Each row is a point. A path goes straight from each point to the next, and from the last back to the first. The post is the endless flat space through its rows: a point in 2 columns, a line in 3, a plane in 4, and so on, so that a path can go around it. How many times does the path go around the post? Going back the other way cancels.

Post, 2 rows:
0: -.09 -.01  .24
1:  .00  .34 -.52
Path:
0:  .04 -.31 -.24
1: -.51 -.24  .11
2: -.27  .18  .13
3: -.04  .42 -.18
4: -.31  .36 -.37
5: -.14 -.07 -.25
6:  .27 -.10  .06
7:  .26 -.07  .09
8:  .17 -.07 -.56
9: -.47 -.04 -.12
10: -.25  .09  .43
11: -.48  .30 -.67
12: -.20 -.12 -.08
Times around: 0

Post:
0: -.04  .01  .08  .58  .20  .11
1:  .10  .00 -.34 -.60 -.26  .33
2: -.31 -.18 -.29  .38  .10 -.27
3:  .05 -.07  .41 -.10 -.17  .19
4: -.22 -.11 -.08  .33  .50 -.08
Path:
0:  .04 -.11 -.17 -.10  .24  .06
1: -.02 -.38 -.43  .42  .53  .25
2: -.46 -.20 -.04 -.08 -.01  .36
3: -.05  .21  .31 -.12  .45  .46
4: -.25 -.06  .48 -.41  .02 -.34
5:  .12  .32 -.14  .05  .32 -.16
6: -.45 -.07  .35 -.58 -.07 -.07
7: -.19  .02 -.26  .41  .07  .38
8:  .02 -.07 -.14  .10  .53  .40
9: -.05 -.41 -.03 -.08  .00 -.30
10: -.06 -.42  .10 -.08  .03  .15
11: -.74 -.41  .24  .45 -.22 -.09
12: -.19  .19  .47  .30  .17 -.02
13: -.72 -.26 -.20 -.07 -.10 -.48
14: -.77 -.21 -.26  .23 -.12 -.36
15: -.27  .14 -.29  .33  .38 -.07
16: -.02  .00 -.19  .13  .13 -.23
17:  .20 -.20 -.09 -.09  .39  .04
18:  .05 -.43  .08  .48 -.21  .16
19: -.08 -.06  .37  .11 -.02  .28
20: -.38  .02 -.12 -.02  .32  .00
21: -.58 -.19  .19  .35 -.24  .02
22: -.58 -.03  .52  .00  .11 -.60
23:  .04  .22 -.29  .09  .08  .01
Times around: 2

Post:
0:  .13  .40  .15 -.21  .08  .26  .14  .04  .33
1: -.13  .01  .05 -.51  .15  .28  .20 -.42  .47
2:  .02 -.39 -.47  .44  .42 -.32 -.46  .65  .02
3: -.18  .30  .08 -.12  .34  .02  .36 -.25  .22
4:  .28  .41 -.46 -.11 -.30 -.13 -.12 -.42  .12
5: -.20 -.48 -.06  .29 -.05 -.07 -.10  .23 -.11
6: -.22 -.03  .02 -.31  .26  .07 -.33 -.11 -.36
7: -.30 -.26 -.12 -.04 -.10 -.56 -.41  .29 -.05
Path:
0: -.12  .21  .23  .09  .20 -.18  .44  .08  .25
1:  .39 -.17 -.33 -.11 -.10 -.12 -.14  .04 -.54
2:  .18 -.45 -.28  .40  .33 -.08  .14 -.26  .18
3: -.10  .03 -.01 -.15  .36 -.46 -.64 -.24 -.02
4:  .11 -.41 -.15 -.03  .15 -.15  .44 -.17  .41
5: -.06  .44  .06 -.09  .19  .07  .27  .09 -.29
6: -.53  .25 -.20 -.30  .46 -.36 -.15 -.26 -.29
7: -.15  .43 -.10  .21 -.19  .26 -.13 -.40  .07
8: -.19  .43  .47  .19  .44 -.10  .18 -.04  .21
9:  .39  .15 -.17 -.40 -.11 -.31 -.20  .09 -.10
10: -.31 -.37 -.08  .05  .09 -.56 -.01  .61  .03
11: -.15 -.17 -.62 -.30  .00  .35 -.72 -.04 -.22
12: -.46  .23 -.03  .17  .56  .29 -.12 -.29  .01
13:  .30 -.20  .13  .09  .30  .37 -.34 -.19  .04
14:  .22 -.44  .03 -.31  .30  .19 -.16 -.02  .04
15:  .12  .22 -.32 -.22 -.82 -.35  .31 -.02  .26
16: -.27 -.22 -.24  .08 -.07  .05 -.05  .19  .12
17:  .30  .30 -.12  .04 -.39  .45 -.69  .04  .26
18: -.05  .02  .01  .25 -.25 -.33 -.46 -.17 -.10
Times around: 3

Post:
0:  .50 -.15 -.37 -.18 -.22 -.04 -.11 -.06 -.03  .19  .38
1:  .17 -.04 -.03 -.51  .27 -.28  .56  .30  .44 -.04  .16
2:  .43  .00 -.33  .36 -.01 -.03 -.15 -.03 -.81 -.21 -.08
3:  .08 -.29  .02 -.50  .09 -.40  .00 -.11  .18 -.01  .14
4:  .04  .15  .20  .08  .11  .08 -.06  .00 -.14 -.44  .02
5:  .00 -.51  .17 -.63 -.23 -.18  .55 -.07  .55  .08  .21
6:  .12  .16 -.09  .34  .46  .31 -.17 -.10 -.68  .10 -.21
7:  .00  .17  .28  .31  .61 -.06  .38 -.10 -.02  .10  .15
8:  .03 -.10 -.02  .23  .40 -.22  .08  .14  .27  .10 -.29
9:  .30 -.10 -.05  .19 -.18  .10 -.43  .22 -.78  .21  .33
Path (15 x 11):
0:  .16  .03 -.25 -.06 -.04 -.22 -.34  .17  .23  .39  .32
1:  .16  .01 -.52  .12  .43  .06  .08 -.38 -.37 -.32 -.39
2:  .39 -.21  .08  .27 -.06  .19 -.07 -.31 -.43 -.25  .38
3:  .55  .21 -.02 -.29  .16  .06 -.11  .02 -.05 -.31  .00
4:  .16 -.13 -.27 -.44  .25 -.43 -.33  .28  .13  .70  .20
5:  .00  .12  .12  .01  .04  .10  .32  .05  .08 -.17  .30
6:  .19 -.55 -.29 -.48  .21 -.64  .09 -.01  .25  .33  .14
7:  .30  .23  .41  .06  .40  .42 -.02 -.31 -.30 -.33 -.03
8: -.09 -.11  .58 -.14 -.43  .13 -.13  .34 -.01  .27  .31
9:  .09  .32  .07 -.07 -.07 -.36  .61 -.56  .04 -.43  .58
10:  .17 -.12 -.14  .21  .11  .17 -.02 -.16 -.34  .14  .12
11:  .20 -.50 -.04  .17 -.03  .13 -.33  .08  .13  .40  .07
12:  .32  .01  .22  .08  .16 -.03 -.43 -.06 -.11 -.21 -.05
13:  .10 -.68  .58  .02  .35 -.45  .05  .25  .11  .69  .31
14:  .21 -.36  .14 -.38 -.11 -.44  .17 -.23  .17 -.06  .06
Times around: 3

Post (13 x 14):
0: -.45 -.14 -.49  .01  .29 -.09 -.06  .03  .18  .11 -.29  .14  .18 -.38
1:  .32  .06  .10 -.23 -.07 -.63 -.42 -.02 -.28 -.40  .17  .12  .25  .36
2:  .20  .00 -.41  .52  .23 -.29 -.05  .19 -.02 -.03 -.18  .46  .08 -.12
3:  .22  .08  .10  .40  .02 -.32 -.42  .05 -.06  .36 -.38 -.36  .31 -.18
4: -.29  .24 -.07  .03  .23  .18 -.19 -.56  .00 -.19  .11  .13 -.38 -.18
5:  .05 -.09  .14  .18  .08  .02 -.15  .31 -.35  .15 -.09 -.04  .05  .07
6:  .17  .05  .50 -.01 -.06 -.29  .16 -.06  .23  .01 -.15 -.07 -.28  .24
7: -.54  .26  .26  .04  .19 -.36 -.33  .04 -.23  .80  .07 -.02  .17  .01
8:  .14 -.08  .25 -.09  .44 -.14  .42 -.38 -.11 -.25 -.27 -.24 -.42 -.05
9:  .48 -.16  .32 -.23 -.01  .01  .33 -.19 -.06  .11 -.58  .45 -.50  .31
10: -.22  .44 -.22  .11  .17 -.12  .01 -.23 -.05 -.35 -.17  .05  .36  .04
11:  .53 -.43 -.24  .14  .00  .07  .27 -.05 -.23  .42  .09 -.45 -.23 -.16
12: -.39  .00  .35  .49 -.36 -.34 -.40 -.07 -.26  .67 -.03  .10  .15 -.22
Path (24 x 14):
0:  .15 -.15  .07  .74 -.45 -.61  .00 -.06 -.21  .52 -.47  .16  .00 -.06
1:  .63 -.94 -.53  .44 -.25 -.23  .09  .16  .16  .10  .07  .20 -.30 -.28
2: -.10 -.01  .37 -.16  .10 -.80  .02 -.49 -.14  .33 -.20 -.31  .40  .03
3:  .14  .13  .21  .02 -.07 -.18 -.25  .19 -.61  .09  .24  .21  .26  .04
4: -.07  .00 -.12  .53  .03 -.10 -.31  .44 -.09 -.06 -.20 -.18  .29 -.30
5:  .57 -.12 -.29  .29  .22 -.76 -.13 -.12 -.07 -.40 -.28 -.14  .07 -.16
6:  .48  .13 -.09  .04  .13 -.05  .05 -.38 -.23  .11 -.41 -.11 -.11  .57
7: -.10 -.03 -.38  .04  .35 -.75 -.10 -.04  .14  .27 -.05 -.38  .09 -.09
8:  .25 -.11 -.16 -.21  .08 -.09 -.03 -.05 -.39  .04  .20  .24 -.29  .16
9:  .00 -.13 -.26 -.41  .28 -.52  .05 -.26  .01  .26 -.22  .15  .05 -.23
10: -.01  .11  .24 -.07 -.02 -.29 -.11 -.09 -.31 -.18 -.22  .09  .46  .09
11: -.18  .06  .21  .04 -.29 -.55 -.31 -.46  .32  .46 -.15 -.22  .32 -.12
12:  .55  .08 -.32 -.23  .63  .31 -.05 -.14 -.48 -.18 -.28 -.12  .11 -.09
13: -.20  .16  .08  .19 -.14 -.18  .02  .01  .04  .04 -.22  .62 -.16 -.14
14:  .09  .07  .19 -.10  .58 -.07  .06  .16 -.07  .05  .00  .01 -.70  .19
15:  .00  .16 -.15  .21 -.46 -.21 -.34  .29 -.04  .06  .06  .22  .19 -.22
16:  .01 -.46  .12  .46 -.21 -.20  .34 -.03 -.16  .65 -.08  .01 -.15 -.55
17:  .05  .05  .21  .07  .66 -.05 -.16  .03  .43  .54 -.55 -.21  .02 -.09
18:  .58 -.35 -.40  .20  .15 -.21  .04 -.16  .09  .25 -.43  .03 -.11 -.01
19: -.14 -.09 -.02  .04 -.17 -.03 -.07 -.41 -.41  .15  .02 -.24 -.02  .19
20:  .39  .22  .01  .33 -.06  .10 -.09 -.36 -.43 -.18 -.01  .32 -.11  .30
21:  .66  .01 -.14  .11  .24  .30  .12 -.01 -.23 -.01 -.17  .22 -.18  .12
22: -.34  .43  .08  .08 -.07 -.11 -.13 -.04  .27  .35 -.12 -.06  .32 -.24
23: -.22  .01  .01 -.21 -.19  .08 -.58  .13  .31  .16 -.10  .28 -.44 -.30
Times around: 1

Post:
0: -.22 -.38  .30 -.25 -.07 -.36 -.23 -.11  .02 -.02 -.22 -.22 -.18 -.15  .68  .03 -.38 -.15
1: -.39  .11 -.52  .07 -.33 -.24 -.22  .04  .11  .40  .17 -.10  .17  .16  .23  .50 -.06  .44
2:  .11  .20  .24  .10 -.46 -.09  .29  .00 -.04  .04  .16 -.34  .45  .02  .04  .23  .05 -.11
3: -.15  .10 -.56 -.18  .25  .07  .14  .02 -.29  .14 -.26 -.41  .37 -.30 -.13  .15  .14  .28
4:  .40  .40 -.14 -.20  .11 -.41  .21 -.24 -.31  .18 -.20  .28 -.09  .29  .25  .31 -.08 -.05
5:  .24  .11  .42 -.12  .04 -.11  .49 -.01  .34  .13 -.27 -.10 -.30  .74  .10 -.16 -.17  .00
6: -.10 -.19 -.04 -.18  .27  .04 -.14  .38 -.13  .49 -.55 -.03 -.53 -.44  .17 -.02 -.42  .14
7: -.28 -.21 -.03  .13  .03  .45 -.50  .28  .12  .15 -.09 -.15  .60 -.13 -.25  .02 -.52  .15
8:  .34 -.08 -.09 -.33  .21  .24  .00 -.26 -.72 -.42 -.13  .08 -.03  .03  .02 -.68 -.14 -.20
9: -.18 -.56 -.06  .02  .27 -.03 -.16  .32  .12 -.04  .11 -.02 -.39  .36 -.25  .15 -.73  .08
10:  .23 -.18 -.38 -.07  .48 -.29  .04  .17  .39 -.11 -.22 -.14 -.18 -.38  .05  .22 -.08  .24
11: -.11  .11 -.29 -.27  .19  .09 -.14 -.37 -.07 -.15  .05  .61 -.42  .04  .04  .22 -.15 -.09
12:  .07  .42 -.66 -.69 -.05 -.03 -.19 -.25 -.56 -.30  .35 -.12  .29 -.07 -.13  .21  .00  .07
13: -.24  .09 -.43 -.58 -.14 -.60  .37 -.16 -.13  .54 -.19  .37 -.02 -.18  .01  .24  .30  .29
14:  .21  .00  .03 -.11  .50 -.36 -.18 -.19 -.08  .08  .15  .11 -.35  .30 -.24  .16 -.05 -.16
15: -.10  .08  .20 -.03  .03 -.08 -.07  .04 -.05 -.19 -.41  .05 -.01 -.08 -.29  .00  .01  .12
16: -.20 -.46  .12 -.32 -.14  .06 -.29  .23  .08 -.26  .03  .03  .28 -.28  .39  .29  .18  .17
Path:
0: -.16 -.06  .34 -.37  .29 -.46  .15 -.35 -.24  .12 -.69  .26  .20  .19  .25  .10  .31  .19
1: -.06  .34 -.54 -.07 -.04 -.15 -.61 -.29  .22  .19  .07 -.51  .09 -.53 -.13  .37 -.04  .10
2: -.12 -.06 -.51 -.24 -.25 -.25 -.12  .11  .30  .13 -.09 -.14 -.09  .09 -.08 -.45 -.44  .11
3:  .10  .03 -.08 -.65  .02 -.61  .32  .20 -.73  .08 -.64  .34 -.37  .33  .25 -.25 -.12  .27
4: -.18  .11  .16  .10  .29 -.35 -.07 -.07  .23  .49 -.29 -.02  .45  .36  .06  .50 -.28  .24
5: -.08  .08 -.23 -.37  .07 -.26  .01  .33 -.12  .04 -.26 -.15 -.42 -.11 -.60  .16 -.03  .54
6: -.33 -.45  .50 -.21  .00  .26 -.85  .17 -.23  .48 -.42 -.58 -.05  .04  .25 -.25  .37  .06
7: -.12  .06  .21 -.36 -.17 -.52  .05 -.42 -.10  .19  .02  .27  .24  .42 -.20  .35 -.42 -.04
8: -.02  .40 -.31  .16  .33 -.30  .46 -.01 -.10  .40  .00 -.39 -.12 -.20  .31  .60 -.23  .07
9:  .07  .06  .02 -.15  .11 -.16  .45  .24 -.49  .08  .04  .04  .10  .07 -.14  .06 -.20  .27
10: -.05  .40 -.09 -.67 -.24 -.20  .52 -.12  .23  .25  .21 -.13 -.42  .17 -.33  .38 -.35 -.02
11: -.12 -.07 -.41 -.59  .07  .19 -.38 -.19  .00  .00  .42 -.01 -.22 -.27  .30  .33 -.66  .06
12: -.18  .28  .05  .01  .38  .43 -.08  .00  .08  .18 -.15  .22  .20  .83  .15  .41 -.13  .41
13: -.25 -.32  .00 -.08  .08 -.18 -.06  .21  .08  .14 -.05 -.17 -.11 -.35  .53  .28  .09 -.01
14: -.39  .29  .23  .27 -.33 -.47 -.68  .09  .45  .54 -.61 -.08  .32 -.23  .11  .44 -.16  .16
15: -.24 -.21 -.10 -.23 -.05 -.13 -.33  .18  .10  .33 -.04 -.28  .22 -.07 -.40  .15 -.49  .37
16: -.07 -.11 -.48 -.02  .00  .41  .18 -.18 -.54 -.23  .33  .09  .16  .14  .14  .01 -.08  .22
17:  .15  .09  .03  .13  .12  .10 -.24 -.03  .30  .27  .24  .30 -.14  .16 -.30  .57 -.27  .20
18:  .11 -.45 -.54 -.30  .34 -.22  .18 -.15 -.18  .30 -.12  .03 -.43  .16 -.22 -.50  .08 -.24
19:  .71 -.20  .27 -.38  .10  .28  .07  .26 -.47 -.41 -.29 -.29  .08 -.15  .14 -.50  .21 -.09
20:  .03  .14 -.06 -.13 -.38 -.26  .24 -.20 -.33  .14 -.37 -.43  .63 -.02  .26  .29 -.27  .30
Times around: 0
